Each row of a before or after table is a point. One or more steps were done to the points. Then noise was added and the rows were shuffled. The steps act on columns, c1 being the first. Write out the steps. A step turns or swaps two columns, mirrors them in a line or flattens them onto one, adds a multiple of one to another, or multiplies or shifts one. Angles are multiples of 10 degrees, from the lower column toward the higher: turns from -170 to 170, lines from 10 to 170 but not 90. Use the fewest steps. Two steps may share a column if one is a turn and the other turns, adds or multiplies; they go together, in the order done. Otherwise the lowest column goes first.

Before, 9 rows:
[[ 3.4 -1.9]
 [ 0.8 -0.1]
 [ 3.5 -0.1]
 [-3.6  2.8]
 [ 0.8  4.1]
 [ 4.8 -1.1]
 [ 0.7  0.0]
 [-2.0  1.8]
 [ 1.1  2.4]]
After (9 x 2):
[[ 0.1 12.5]
 [ 1.2 -5.5]
 [ 1.5  0.0]
 [ 0.2 -0.1]
 [ 0.6 -0.2]
 [ 1.8 -3.0]
 [-1.2  8.0]
 [ 0.4  6.9]
 [-0.9  5.1]]
Steps: multiply c1 by 0.4; multiply c2 by 3

Before:
[[-1.7  1.2 -3.9  0.8  1.1  2.1]
 [ 1.5  5.0  0.7 -1.3 -4.2 -1.9]
 [ 2.1  4.3 -4.5  2.4 -0.5  1.7]
 [-1.0  1.6 -4.3  4.4  3.3  1.7]
 [ 3.6  0.5 -1.1 -3.7 -1.4 -1.6]
 [ 0.6 -0.4 -4.8 -3.3 -5.4 -1.4]
 [ 0.9 -0.1  2.2  0.4 -4.7  5.5]
 [ 3.5  2.7 -1.9  0.6  2.6  0.9]
 [-2.5 -2.9 -1.8  0.7  0.6 -2.8]
 [-2.1  0.2  1.3 -2.4 -2.3  0.5]
 [ 5.4 -0.5  2.7 -2.0 -0.6 -0.6]]
After:
[[-5.0 -0.4 -4.0 -1.2 -0.4  5.2]
 [-6.5  1.4  1.3  3.2  0.1 -1.9]
 [ 6.2  0.4 -4.4 -1.3  2.1  3.2]
 [16.3  1.2  2.6  1.9 -1.0 -3.4]
 [ 4.4  1.5  0.4  4.1  1.6 -6.2]
 [ 2.8  6.3  2.3  3.6  3.3 -0.1]
 [ 1.8 -4.8 -4.7  6.0  1.5  6.2]
 [-7.8 -5.1 -1.7 -1.1  0.3  3.4]
 [-2.8 -1.0 -4.2 -5.4  1.0  5.2]
 [10.7 -1.9 -1.4  3.5 -2.0  0.1]
 [10.6  0.8 -1.7 -2.3 -1.1  0.5]]
Steps: multiply c1 by 3; add 1.5 times c3 to c2; turn c2 and c6 by -60 degrees; turn c4 and c5 by 130 degrees

Before, 13 rows:
[[ 5.0 -2.1 -0.2  2.9  1.3 -1.1 -2.5  1.6  6.4 -2.1  1.0]
 [ 2.7  1.7  1.2  4.5 -2.1 -1.9  1.7  2.8 -5.9  1.3  2.2]
 [ 2.0 -2.9 -1.3  4.6 -3.9  3.7 -0.1 -4.0 -3.7  4.9  5.4]
 [-2.9  2.4  3.0  1.9  0.0  2.1 -0.2  1.1 -6.8  2.2  3.8]
 [ 4.6  0.0  3.5 -0.3 -1.9 -3.2  0.5  2.5  1.6 -4.4  1.8]
 [ 4.4  2.7  0.8  5.4 -4.0  1.6 -2.1 -3.2 -0.6  3.9 -3.6]
 [ 1.1 -1.6 -1.4  0.0  1.4 -2.1 -3.6 -1.1 -2.6 -3.0  0.2]
 [ 1.3  0.7 -3.3 -0.6 -1.6  2.2  2.0  0.9 -4.1 -0.5  3.3]
 [-3.8 -0.9 -0.3  3.9 -2.5 -7.6 -1.2  2.3 -3.8  3.5  1.1]
 [-0.9  0.8  2.2  6.1 -1.1 -4.4  1.1  3.1 -5.9 -0.8 -3.5]
 [-1.5 -3.5  3.8  2.0 -1.1 -2.3  0.2  3.8 -1.8  2.2  0.0]
 [ 0.5 -0.3 -1.0  1.5  1.4 -0.1  1.7 -5.7 -1.2  0.0  0.7]
 [ 1.5  0.0  1.0 -2.1  6.4 -6.1  0.0 -3.2 -3.3  0.1 -3.6]]
After (13 x 11):
[[  1.2   0.6  -3.4  -0.4   0.6  -2.6   2.0   0.6 -10.4  -0.5   2.7]
 [ -0.2  -0.7  -1.1   1.3  -1.2   1.0   1.8  -5.7  -3.3   0.2   0.5]
 [  6.1   2.6   0.4   5.2   3.5  -2.7  -1.8  -3.2  -1.1   3.5  -4.2]
 [ -0.5  -3.6   3.7   1.8   2.5   1.6  -0.2   3.2  -4.4   1.7   0.2]
 [  3.7   2.1   1.1   4.4   2.3   0.8   1.8   2.6 -14.1   1.7   1.7]
 [  3.1  -2.9  -1.4   5.6   2.5  -4.5  -0.6  -3.5  -9.1   4.9   4.8]
 [ -1.2  -0.9  -0.1   3.9   5.2   6.2  -1.2   2.6 -10.5   3.5   0.1]
 [ -2.9   2.5   3.3   2.0  -1.0  -2.0   0.1   1.3 -16.8   1.9   3.3]
 [  0.2   0.2   1.0  -2.8  -4.2   8.1   0.0  -3.6  -8.1  -0.1  -3.4]
 [  5.3   0.2   3.7   0.1   2.9   2.1   0.6   2.7   3.7  -4.3   1.4]
 [  0.8   1.0   2.4   5.3   2.5   3.5   0.4   3.2 -14.0  -0.7  -4.8]
 [  4.7  -2.5  -0.4   2.9  -1.0   1.9  -2.9   1.8  16.0  -1.8   0.3]
 [  1.1  -1.4  -1.5  -0.3  -0.6   2.6  -4.1  -1.0  -6.7  -2.6   0.2]]
Steps: turn c5 and c6 by 160 degrees; add 0.5 times c5 to c1; turn c4 and c11 by -10 degrees; multiply c9 by 2.5

Before, 14 rows:
[[  2.0   0.2   0.6  -1.8  -3.9   2.5   1.4   1.7  -6.1  -2.8   7.2   0.4
   -3.4   3.4   0.6  -1.0   1.4   4.8]
 [  1.8  -2.0  -4.5  -2.0   4.2   1.0  -1.5   5.2  -1.7   3.1   6.1   4.4
    7.1   1.8   3.5  -3.6  -2.8  -2.4]
 [  2.4   2.5  -2.3   8.2  -0.3  -5.5  -1.1  -4.4  -5.2   2.5   3.1  -3.2
   -0.5   1.0   0.5  -5.0   2.0  -1.7]
 [  2.7   1.1   2.1  -0.8   3.7  -3.1   3.2   1.5   1.2  -0.4   6.8  -7.6
   -2.1  -4.8   2.8  -4.8  -0.2  -2.1]
 [  3.7  -0.5  -4.8  -3.4   0.6  -0.4  -3.7  -2.9  -3.8   0.2   0.6  -0.6
   -6.0  -0.9  -3.5   1.5   4.2   1.5]
 [ -6.4   1.0  -0.6   3.6   3.5   0.2   3.2   2.5  -6.3  -9.6  -3.2   2.9
   -0.6   5.8   2.9  -4.3   0.3   1.5]
 [ -2.9   5.5   1.1  -0.2   3.9  -4.7   1.3   4.7  -5.7  -3.7   2.5  -0.6
    2.4  -0.8  -6.1  -7.0  -2.8  -0.7]
 [  1.1   1.7   3.9   4.3   1.1  -0.9   1.3   4.5  -1.7  -7.0  12.1  -0.4
   -4.8  -2.4   1.0  -2.3   6.1   8.8]
 [  3.6  -1.4   0.2  -0.1   1.3   4.2   1.7  -2.2  -2.8  -4.7   4.1   4.8
    1.2   1.8   1.5   3.4  -0.8   2.5]
 [  0.0  -3.0   3.1   5.7   2.6  -6.6   0.5  -0.4  -7.4  -2.5  -0.1   3.2
   -6.7  -0.9  -1.0  -3.1   2.2  -1.6]
 [  0.0   3.1   2.1  -3.6   2.8 -10.2   5.9  -1.7  -4.0   2.4  -0.1  -4.6
    1.4  -0.5   1.4  -1.9   0.1   3.8]
 [ -1.9  -5.6   1.3   5.4  -3.2  -0.9   7.5  -2.4   1.7  -1.9   6.5   4.7
    0.7   3.5  -1.6  -7.6  -3.7   2.8]
 [  2.0   0.2  -2.2   0.2  -0.1  -1.8  -2.3  -3.3  -3.4  -5.3   3.2  -1.8
    3.0  -0.3   7.7  -2.7  -6.0   0.4]
 [  3.5  -5.1  -0.2   2.2   3.2  -2.8  -6.7   1.3  -0.7  -3.7  -0.7  -2.9
   -1.6   3.0  -1.9  -3.7  -1.8  -7.7]]
After:
[[  1.8   0.1   0.0  -1.6  -3.8   2.8   0.9  -1.8   7.2  -2.6   7.4  -0.5
   -3.0   3.1   0.0  -0.1   0.7   3.0]
 [ -6.2   0.7  -0.2   3.3   4.1   0.4   2.6  -3.3   4.2 -10.0  -3.0   0.0
   -0.9   6.4   2.1   0.1   0.2   4.8]
 [  3.0   0.8   2.0  -0.6   3.7  -2.5   3.3  -2.4  -3.5  -0.9   6.5  -7.7
   -2.3  -5.1   1.9  -4.0  -0.1   0.2]
 [  3.0   2.7  -2.2   8.1  -0.5  -5.5  -0.5   3.8   0.1   3.3   2.9  -4.7
   -0.3   1.3   2.0  -2.5   2.3   5.0]
 [ -0.3  -3.2   3.5   6.1   2.6  -6.4   0.6   0.7   4.2  -2.2  -0.1   0.6
   -6.5  -0.8  -0.6   0.4   1.4   7.0]
 [  3.7  -1.5  -0.4  -0.2   1.1   4.3   1.9   1.5   4.2  -4.8   4.3   5.4
    1.6   1.4   1.9   3.1  -0.5   0.9]
 [  1.9  -2.0  -4.4  -2.1   4.6   1.0  -1.8  -6.1  -0.3   3.0   5.6   2.0
    7.0   2.1   1.3   0.8  -2.7   2.1]
 [ -2.0  -5.6   1.2   5.7  -3.0  -1.1   7.6   2.1   3.6  -1.9   5.7   0.1
    0.4   3.7  -0.5   0.5  -4.2  -3.3]
 [  4.2  -5.1   0.2   2.5   3.1  -3.0  -6.5  -0.8  -4.2  -3.3  -1.5  -3.8
   -1.3   3.5  -2.7  -2.5  -1.9   4.1]
 [ -2.6   5.5   1.2  -0.4   3.6  -5.3   0.4  -2.1  -1.0  -3.6   2.5  -3.5
    2.4  -1.3  -6.8  -2.0  -3.0   5.8]
 [  1.3   2.0   3.5   4.0   1.7  -0.7   1.7  -4.5   7.2  -6.9  12.4  -1.4
   -4.3  -2.6  -0.6  -1.2   6.4  -2.9]
 [  0.0   3.2   2.3  -4.1   2.6 -10.5   5.5   0.7   3.9   2.1   0.0  -4.0
    1.2  -0.4   1.9  -2.6  -0.2   1.4]
 [  1.7   0.8  -2.1  -0.4  -0.8  -1.7  -2.2   0.4   1.7  -5.5   3.2  -2.8
    3.2  -1.0   8.5  -1.1  -5.9   2.2]
 [  3.8   0.1  -4.9  -3.5   0.8  -1.0  -4.0   3.7   3.3   0.4   0.7   1.2
   -6.1  -0.9  -2.6   0.2   4.0   2.7]]
Steps: turn c9 and c18 by -120 degrees; add -0.5 times c2 to c9; mirror c8 and c15 in the line at 100 degrees; flatten c12 and c16 onto the line at 30 degrees

Before:
[[  0.3   3.2   8.0  -1.9   5.3   5.1  -1.2   3.1   0.7  -5.6   0.7   0.2
   -4.4  -2.4  -4.7  -8.0  -4.2  -3.3  -4.1  -2.3   2.2  -2.8  -6.5   4.6
    0.4   2.4   0.7   4.9  -2.0  -1.4  -1.9   3.0]
 [  1.6   6.4   4.7  -1.3   2.2   2.0   0.2   6.0  -1.6  -5.9   1.0   5.4
   -5.2  -2.0  -5.9  -1.9  -4.2  -5.6  -1.3  -1.1   0.7  -5.4  -4.5   4.7
    3.4   2.3   0.8   1.7  -1.5   0.4   0.3  -3.3]
 [ -0.1   2.1  -4.0   4.5  -1.5   2.9  -3.2  -2.3   1.7   1.4   0.2  -0.8
    1.1  -0.3   1.9   1.2   6.4  -4.1  -2.9  -2.8   4.4  -2.2  -2.1   1.9
    2.2  -1.8   3.4  -0.8  -1.6   2.0  -4.2   5.4]
 [  0.6   0.9   5.4   1.0   3.0   0.3  -2.1   0.2   1.6   6.5   0.8  -0.1
    3.8   1.9   3.7   3.1   2.1  -4.7   3.0  -3.6  -2.2  -4.4  -1.9  -2.7
    2.6  -6.2   1.8  -1.1  -0.9   3.8  -2.4   5.3]
 [ -1.8  -0.1   0.8   3.5   1.0   2.8  -0.9   1.5  -3.7   3.5  -1.8   2.9
    2.1   4.1   4.0   4.1   5.0  -5.5   3.4  -2.6   3.2   1.4  -2.3   1.4
    2.9  -3.5   2.6  -0.8   4.7   5.8  -7.8   5.7]
 [ -1.5   2.5  -1.2   1.5  -4.2  -0.3   0.8   4.9   2.3  -0.4   1.0   2.8
    3.9   4.7  -1.3   0.9   7.6  -2.7  -1.9   1.5  -2.8   1.9   4.1  -3.5
   -0.7  -5.8   0.0  -3.2   3.3   1.5  -3.4   6.1]
 [ -1.2   3.1   3.0  -1.9  -2.3  -0.9  -2.3   4.8   0.8  -5.8   0.7   0.3
    0.5  -3.1   0.2  -6.3  -6.8  -2.6  -2.4  -0.4   1.6  -4.2  -7.1   6.0
   -5.3   5.1   0.6   4.8  -0.8  -1.9  -3.8   1.1]
 [  1.6 -10.3   0.4   1.7   3.3  -0.4   2.1   3.7  -3.7  -1.9   0.3   1.6
    1.2  -1.3  -4.2   1.5   1.3   4.6   6.7   3.0  -5.5  -2.9   1.2 -10.3
   -9.3   4.3  -3.5   0.0   8.2   0.4   2.7  -0.8]
 [  2.1  -9.8   3.5   0.2   2.0  -1.7   2.4   0.8  -1.4  -2.0   3.5   0.0
   -2.6  -4.3   0.9   3.0  -0.8   3.5   3.3   2.7  -1.4  -4.2   0.4  -7.7
   -9.0   6.1  -4.3   2.6  10.6   7.3   4.7   3.9]]
After:
[[  1.2   3.6   4.6  -1.1   2.4   1.4   0.1   5.8  -1.1  -5.3   1.0   5.3
   -5.3  -2.1  -5.7   0.2  -4.7  -4.9  -1.1  -1.2   0.6  -5.5  -4.1   4.4
   -1.5   2.3   1.4   1.6  -2.3   2.4  -1.8  -3.4]
 [ -0.1  -1.1  -4.1   4.5  -1.4   1.2   4.2  -2.1   1.1   1.0   0.6  -0.4
    0.8  -0.2   2.1  -3.9   6.5  -3.6  -3.2  -2.7   4.3  -2.0  -1.8   1.9
   -1.2  -1.4   2.0  -1.0  -1.2   3.5   0.8   5.4]
 [  0.5   0.6   8.0  -1.8   5.2   5.1   1.8   3.4   0.4  -5.6   0.7   0.3
   -4.5  -2.2  -4.6  -1.9  -4.3  -3.8  -3.8  -1.6   1.9  -2.8  -6.6   3.9
   -1.1   2.6   0.4   5.3   0.4  -0.5  -8.0   2.5]
 [ -1.8  -3.3   0.9   3.6   1.7  -0.8   2.2   1.5  -3.4   3.6  -1.6   2.6
    1.9   4.2   4.3  -7.6   4.5  -3.5   3.3  -2.7   3.0   1.3  -2.1   1.6
    0.7  -3.2   2.1  -0.4  -4.9   7.8   4.3   5.5]
 [  1.5 -13.1   0.7   1.8   3.1   0.0  -2.7   3.6  -3.5  -1.6   0.2   1.9
    1.2  -1.1  -4.0   2.7   1.3   4.5   7.0   3.3  -5.8  -3.1   1.2 -10.4
    5.0   4.4  -2.7  -0.1   4.5  -1.4   1.5  -1.1]
 [  0.7  -2.6   5.2   0.8   3.1  -2.0   2.5   0.1   2.1   6.5   0.7   0.0
    3.9   1.8   3.6  -2.2   2.6  -3.1   2.6  -3.4  -2.3  -4.1  -2.2  -2.6
   -0.7  -5.7   0.6  -1.0  -1.6   5.1   2.9   5.3]
 [ -1.5  -0.6  -1.1   1.6  -4.3  -1.8  -0.8   5.0   2.5  -0.3   1.2   2.7
    3.6   4.7  -1.4  -3.7   7.7  -2.2  -1.8   1.7  -3.0   2.3   4.2  -3.3
    1.0  -6.0   0.0  -3.2  -0.9   2.3   1.2   5.4]
 [ -1.4  -0.5   2.6  -1.9  -2.3  -1.0   2.9   4.3   0.4  -5.5   1.3   1.0
    0.8  -3.3  -0.4  -3.8  -6.8  -2.6  -2.4  -0.3   1.8  -4.0  -7.2   6.3
    0.7   4.8  -0.3   4.4   5.4  -0.5  -6.1   1.3]
 [  2.3 -13.2   3.8   0.2   2.1  -4.7  -3.5   1.1  -1.4  -2.5   3.6   0.1
   -2.7  -4.5   0.9   4.2  -1.2   5.9   3.1   2.8  -1.6  -4.4   0.4  -8.4
    5.7   6.3  -3.7   2.6   2.5   5.8   2.6   3.9]]
Steps: shift c2 by -3.0; turn c18 and c30 by -20 degrees; add -0.5 times c30 to c6; mirror c7 and c27 in the line at 80 degrees; swap c16 and c31; turn c25 and c29 by -120 degrees; multiply c25 by 0.4
